Every row gives one point. Each copy is the shape, with its points in the same order, stretched, turned, moved and blurred by noise. Is it also mirrored, or only turned?
(in the rows, 128 means zero)

Shape (7 x 2):
[[157  26]
 [135 175]
 [108  80]
 [108 151]
 [136  97]
 [104  90]
 [ 80 140]]
Copy 1 (7 x 2):
[[125   7]
 [148 172]
 [ 95  79]
 [119 154]
 [131  90]
 [ 95  87]
 [ 87 145]]
Copy 1 is: only turned
Copy 2 (7 x 2):
[[210  80]
 [ 97 189]
 [148  91]
 [ 89 141]
 [154 125]
 [125  90]
 [ 80 117]]
Copy 2 is: only turned
Copy 3 (7 x 2):
[[169  65]
 [ 95 194]
 [166 147]
 [124 202]
 [143 137]
 [173 151]
 [154 198]]
Copy 3 is: mirrored

Shape (7 x 3):
[[158 168  44]
 [115 103 103]
 [ 42 109 137]
 [134 165 127]
 [147 148 125]
 [149  33 155]
 [142 128 183]]
Copy 1 (7 x 3):
[[112 110  13]
 [135 138  99]
 [121 212 130]
 [ 69 120  77]
 [ 80 105  83]
 [149  77 168]
 [ 63  94 136]]
Copy 1 is: mirrored
Copy 2 (7 x 3):
[[ 86 181  58]
 [ 91  96 110]
 [155  54 130]
 [115 164 135]
 [101 156 138]
 [ 42  61 173]
 [111 134 195]]
Copy 2 is: mirrored
Copy 3 (7 x 3):
[[ 62 174 148]
 [130  88 145]
 [152  48  78]
 [139 149 104]
 [145 149 128]
 [212  67 197]
 [212 130 120]]
Copy 3 is: mirrored
Copy 4 (7 x 3):
[[ 89  57 111]
 [164 125 121]
 [168 198  89]
 [102 129 140]
 [116 118 150]
 [233 134 183]
 [144 159 181]]
Copy 4 is: mirrored

Shape (7 x 3):
[[182 179 187]
 [185 118 187]
 [ 88 102 132]
 [117  68  83]
 [184 141 192]
 [100 105  79]
 [110 141  66]]
Copy 1 (7 x 3):
[[124 177 193]
 [166 140 178]
 [ 92  74 121]
 [140  72  71]
 [151 140 189]
 [105  82  73]
 [ 96 109  61]]
Copy 1 is: only turned
Copy 2 (7 x 3):
[[170 133 208]
 [172  72 193]
 [105 120 117]
 [145  95  72]
 [171  98 206]
 [143 141  75]
 [166 173  77]]
Copy 2 is: only turned

Shape (8 x 4):
[[105 106 133 120]
 [183 166 148 110]
 [  7  96 137 105]
 [175 134 163  81]
 [148 175 100 205]
 [164 152  99  79]
 [108  91  78 141]
 [ 92 105 145  97]]
Copy 1 (8 x 4):
[[116 109 155 115]
 [176 173 152  82]
 [ 44  89 133 115]
 [155 149 185  88]
 [192 123  74 130]
 [166 140 155  60]
 [141  72 121 100]
 [102 114 171 104]]
Copy 1 is: only turned
Copy 2 (8 x 4):
[[114 127 162 147]
 [ 66  93  89  95]
 [103 200 233 197]
 [ 65  90 137  79]
 [116 112  31 177]
 [106 128 102  78]
 [166 127 133 157]
 [ 97 140 189 142]]
Copy 2 is: mirrored
Copy 3 (8 x 4):
[[104  99 115 149]
 [170 171 104 123]
 [ 27  60 161 157]
 [192 145 138 136]
 [ 92 168  32 128]
 [150 134 113  85]
 [ 96  69  75 125]
 [106  94 148 149]]
Copy 3 is: only turned
Copy 4 (8 x 4):
[[128 124  98 111]
 [176 123 181 136]
 [ 33 109  67  57]
 [186 145 142 103]
 [138  71 183 216]
 [189  85 156 107]
 [145  73  86 133]
 [113 131  97  79]]
Copy 4 is: mirrored

Shape (9 x 6):
[[137 139 105 118 167 158]
 [127 116 123 123 156 115]
 [145 172  96 128 163 133]
 [167 141 125 103 142 151]
 [172 140 128 152 150 116]
 [137 168 116  97 155 111]
 [124 165 163 134 138 149]
 [119 131 153 162   7 138]
 [148 122 172 134  32 122]]
Copy 1 (9 x 6):
[[159 129 110 104 168 120]
 [135  90 129 118 151 132]
 [155 130  91 106 162  92]
 [182 118 120 121 140 122]
 [159  92 137 147 154  96]
 [148 106  92  95 133  97]
 [143 148 151 105 130  93]
 [ 92 173 172 199  69 140]
 [118 131 180 193  63 135]]
Copy 1 is: only turned
Copy 2 (9 x 6):
[[121  90 112 147 156 101]
 [132 109  93 119 162 143]
 [123 129 104 171 155 100]
 [154 117 138 127 147  96]
 [147 135 122 150 125 147]
 [140 146 106 143 184 105]
 [ 91 127 148 118 152 121]
 [ 83 206 119  24  53 119]
 [130 198 138  29  81 130]]
Copy 2 is: mirrored
Copy 3 (9 x 6):
[[158 155 141 158 167 170]
 [122 121 136 133 149 154]
 [155 150 115 190 168 161]
 [145 164 159 147 159 127]
 [121 133 149 184 151 135]
 [150 136 115 145 162 129]
 [169 125 153 159 121 148]
 [109 153 142 152  27 122]
 [107 141 165 127  56  91]]
Copy 3 is: mirrored
Copy 4 (9 x 6):
[[156 126 121 101 151 162]
 [124 127 142 118 161 135]
 [146 109  91 113 164 163]
 [133  99 130 101 128 173]
 [135  74 132 134 160 153]
 [104 116  97 110 159 162]
 [128 127 126 159 137 181]
 [113  98 127 207  60 104]
 [ 84  86 141 182  75 128]]
Copy 4 is: mirrored

Shape (11 x 6):
[[105 200 125 151 114 148]
 [129  79 117  78 174  84]
 [133 163 170 118  78 180]
 [129  49 120 195 216  59]
 [152 209  82 108 134 157]
 [158 123 231 154 193  66]
 [176 162 136 113  77 108]
 [113 175 149 161  80 192]
 [ 98 106 222  98  77 121]
 [116 116 178 111  83  65]
 [155  76 100  82 147 168]]
Copy 1 (11 x 6):
[[ 78 142  96 145  96 159]
 [234 138 121 103 152 105]
 [103 112 161 107 109 187]
 [212 126 123 205 184  47]
 [136 166  89 147  77 185]
 [143 197 186 136 186  79]
 [148 144 165 120  65 137]
 [ 73  99 140 148 106 186]
 [124 104 182  59 144 119]
 [150 124 170  91 104  81]
 [247  86 138 130 142 169]]
Copy 1 is: only turned
Copy 2 (11 x 6):
[[136 146 193 135 156 163]
 [112 124  55 109 148  82]
 [175 132 158  88 100 173]
 [ 76 115  36 229 146 103]
 [163 118 185 106 215 174]
 [162 172  98 219 117  72]
 [177  83 182  99 121 116]
 [152 132 179 117 114 199]
 [143 154 121  90  41  99]
 [134 122 146 108  65  67]
 [138  96  46  72 150 168]]
Copy 2 is: mirrored

Shape (14 x 8):
[[ 96 159 122  89 145 117 164 168]
 [180 148  89 142 141 130 136 249]
 [ 94 172 102 118 123 146 179  83]
 [111 179 168  97 124 126  77 150]
 [114 160 100 119 180 128 155 111]
 [118 143 150  87  89 133 161 138]
 [117 175 108 127 134 172 168 166]
 [ 94 131  99 156 173 126 178 126]
 [204 154 130  93 135 122 175 116]
 [112 180 224 153 100 115 137 130]
 [151 166 108 101 167 173 107 116]
 [109 100 120 178 181 107  83 128]
 [ 91 102 172  95  86 125 154 167]
 [ 98 175 103 148 130 110 180 117]]
Copy 1 (14 x 8):
[[116  96 122  89 128 118 169 172]
 [223  96 107  97 166 144 116 178]
 [ 73 133  86 107 118 117 149 121]
 [125 164 164 123 139 133 169 199]
 [106 122 107  97 158  77 133 131]
 [112 118 145  89 102 162 165 143]
 [117 113  87  98 157 149 137 163]
 [106  83  99 125 163  93 144 104]
 [159 156 127  32 141 135 125 113]
 [120 158 151 138 159 183 226 142]
 [115 164 126  87 168 102  88 161]
 [138 109 159 183 179  72 122 105]
 [108  79 178 118 102 176 175 140]
 [112 118  79 125 129 113 177 122]]
Copy 1 is: only turned
Copy 2 (14 x 8):
[[ 87 123  72  89 102 110 135 170]
 [150  29  99 117 100 107 214 182]
 [ 71 133 100  98 113 101 121  77]
 [149 153 105 127  59  91  88 177]
 [ 96 122 101  93 146  73 133 120]
 [107 143 107  87  68 147 122 148]
 [ 74  90 114 115  92  87 158 137]
 [ 73 103 100 131 166 115 138 128]
 [146 140 125  52 107 105 186 113]
 [138 210 115 177  68 143 126 157]
 [118 107 142  79 111  52 121 130]
 [151  92 113 164 183 119 107 161]
 [ 92 136 112 105  75 192 103 189]
 [ 92 130  74 133 120 107 150  98]]
Copy 2 is: mirrored
Copy 3 (14 x 8):
[[ 73 158 114 107 144 147  86 178]
 [112 197 109 211 111 107  58 216]
 [ 84 148  96 102 137 169 167 115]
 [174 128 134  98 129 160  92 184]
 [100 156 117 132 182 160 125 137]
 [ 87 145 131  98  93 141 133 159]
 [ 86 181  95 142 116 172 119 168]
 [ 66 136 107 157 160 171 104 124]
 [102 163 147 151 139 112 186 176]
 [127  63 116 115  99 184 147 190]
 [155 184 145 138 163 166 132 145]
 [151 101 145 178 157 155  59 114]
 [ 67 128 147  98  71 146  83 161]
 [ 85 130  73 128 141 148 138 136]]
Copy 3 is: mirrored

Shape (15 x 9):
[[ 99 125 161 170  95 162 164 112 158]
 [ 97 122 138 140  83 138 135  73 129]
 [ 81  87 127  99  86 141 152 144 135]
 [ 79 149  56 151 138 154  76 105 106]
 [ 96  23 135 112  77 117 113 130 120]
 [106 120  97 129 132 107  99  55 121]
 [113 112 136 106 101 135 144 124 211]
 [155 151  65 106 168  88 111 138 107]
 [105 105  87 173  89 163 162 105 145]
 [123 104 112  82 105 158 162 103 140]
 [115  79 127 147  79 193  82 102  97]
 [183 124  80  82 137  82 144 170 172]
 [144 197  53 107 147  88  80 143  97]
 [133 166  55 126 137 126  89 114 137]
 [117 144  79 137 189 145  89 122 102]]
Copy 1 (15 x 9):
[[108 107 168 176 146 160 156 187 113]
 [ 73 133 162 150 123 128 138 179 129]
 [133 165 129 119 170 148 132 204 114]
 [ 76 201 184 174 118  96 115  91 150]
 [104 170  67 114 205 144  90 188 139]
 [ 63 161 125 159 102  89 135 111 172]
 [167 132 140 149 132 164 165 190 160]
 [177 172 108 132  98  65  97  80 153]
 [112 151 162 179 159  96 144 186 141]
 [130 130 157 104 147 108 151 171 149]
 [ 63 146 167 146 178 138  77 149 147]
 [249 154  75 123 116  95 110 145 171]
 [169 198 150 144  71  71  67  81 141]
 [142 181 166 168  89  84 106  98 169]
 [113 166 150 160 118  96 116  51 152]]
Copy 1 is: mirrored
Copy 2 (15 x 9):
[[101 134 129 165  76 132  94  92  84]
 [114 128 109 118  92 132  78 126  92]
 [159  79 144 128 110 139 112 108  92]
 [ 87 126 121 139 161 163  92 199 137]
 [207 108 163 114 103 172  93 132  92]
 [121 148 112  90 144 149  65 153 138]
 [129  79 140 126  82 164 109  72 144]
 [129 133 117 102 198 144 152 141 173]
 [ 94 111 114 162 101 187  99 112  84]
 [120  83 144 102 107 153 117 100 100]
 [131 133 168 120  75 162 119 192  85]
 [160  78 124  98 160 181 184  72 185]
 [126 118  92 102 196 137 165 170 203]
 [100 110 105 115 159 174 130 164 188]
 [ 90 145 159 122 177 147 116 172 154]]
Copy 2 is: only turned
Copy 3 (15 x 9):
[[ 62 131 189 159  83 147  72 134  99]
 [ 92 174 165 167 107  84  72 110  83]
 [ 89 177 198 132 105 124 105  87 133]
 [ 90 140  88  81 151 124  89  89  90]
 [125 153 190 156 126 125  75  46 175]
 [132 173 102 166 137 100  94  81  79]
 [ 57 185 158 171  85 147 122 125 150]
 [168 150  79  95 124 134 163 135 105]
 [ 80 161 168 121  61 150  57  96 100]
 [120 210 158 132 111 135  78 110 127]
 [103 131 156 120 153 112   8  97 137]
 [153 182  94 126  66 173 192 146 167]
 [132 147  47  75 131  86 183 152  94]
 [115 159  57 101 116 123 130 126 110]
 [132 122  89  85 170 160 114 108  91]]
Copy 3 is: only turned

Shape (13 x 9):
[[133 136 181 133 141  92 134  40 146]
 [105 141 121 108  88  55 100 168 109]
 [104  99 170 139  71 142 149  88 130]
 [217 139  74 144  87 131 140 165 164]
 [135 190 147 104 108  87 154  48 160]
 [151 142  97 166 140 191  91 141 181]
 [183 141  78 140 189 119 101 130 174]
 [163 167  97 210 128 146 124 134 160]
 [222 116 114 210 139 166  98  86 110]
 [104 181 141  96  66  95 104 174 131]
 [129  97 158 180 112  93 170 117 106]
 [ 78 168 131  76  95 111 150 200  71]
 [146 108  12 190 136 153  85 112 120]]
Copy 1 (13 x 9):
[[179  97 127 163 116 162 193 108 215]
 [ 84  95 129  54 149  97 101 168 133]
 [101 167 146 103  93 177 177 133 174]
 [ 97 120  60 110  48  81 135  66  65]
 [173  79 132 113 132 105 174  52 212]
 [159 200 121 174  62  76 122  99  95]
 [171 131  70 187 101  50 166  80 116]
 [101 152 113 200  59  96  92  79 135]
 [130 118 108 247  35 177 153  93  78]
 [119 133 149  21 143  94  81 131 122]
 [ 42 148 116 159 108 178 151 142 190]
 [ 65 176 141  30 199 118  93 111 121]
 [ 67 152 157 231  65  49 172  98  71]]
Copy 1 is: mirrored
Copy 2 (13 x 9):
[[121 169 121 142 103 101 115  94 141]
 [ 91 148  84 162 142 102 154 179 116]
 [179 143  54 106  84 101 124 123 150]
 [165  89  96 104 190 118 136 149 191]
 [114 183  90 129 126 146 130 103 171]
 [155 100 153  87 131 122  99 182 165]
 [ 98  96 193 133 161 119 123 159 157]
 [176 102 141 145 136 133 106 174 183]
 [186  69 137 139 143  97  60 117 168]
 [110 177  70 125 154 123 147 182 110]
 [177 125  95 162 106  98 158 129 140]
 [107 147  83 133 143 161 190 183  66]
 [140  28 128 150 103 119  82 186 201]]
Copy 2 is: only turned
Copy 3 (13 x 9):
[[101 129 187 122 191  68 124 138  69]
 [130 131 118 200 106 106 125  96  80]
 [ 98  75 169 133 174  84 151  82 125]
 [158 197 219 116  71 148  97  88 121]
 [ 94 187 168 144 161  58 153 109  78]
 [171 162 174  96 163 151  91 116 160]
 [182 199 188  84 126 147  76 148  84]
 [134 182 192 127 157 164  90 105 123]
 [150 158 249  55 168 142   8 107 118]
 [116 154 109 214 108  89 143  89 140]
 [ 83  92 182 142 148 133 124 108  75]
 [ 76 124  65 183  80 106 137  87 146]
 [198 155 188  54 164 176  41  66  80]]
Copy 3 is: only turned
Copy 4 (13 x 9):
[[137  87 156 174 134  94  87 137 155]
 [ 96  61 159  94 129 139 154 133  72]
 [140  50 138 186  81 130 142 119 117]
 [166  92  88  97 143 131 164  37 148]
 [153 110 181 145 144  65 134 132 154]
 [ 86 125  62 127 109  88 130  87 154]
 [132 140  76 107 168  83 100 100 128]
 [ 84 105  68 123 166 126 190  82 177]
 [ 99 101  73 190 147 179 129  37 185]
 [ 94  98 168  76  97 115 159 129 119]
 [138  48  98 163 141 192 163 132 124]
 [133 142 137  82  98 163 180 176  66]
 [ 80  90  52 177 175 120 182  59  58]]
Copy 4 is: mirrored
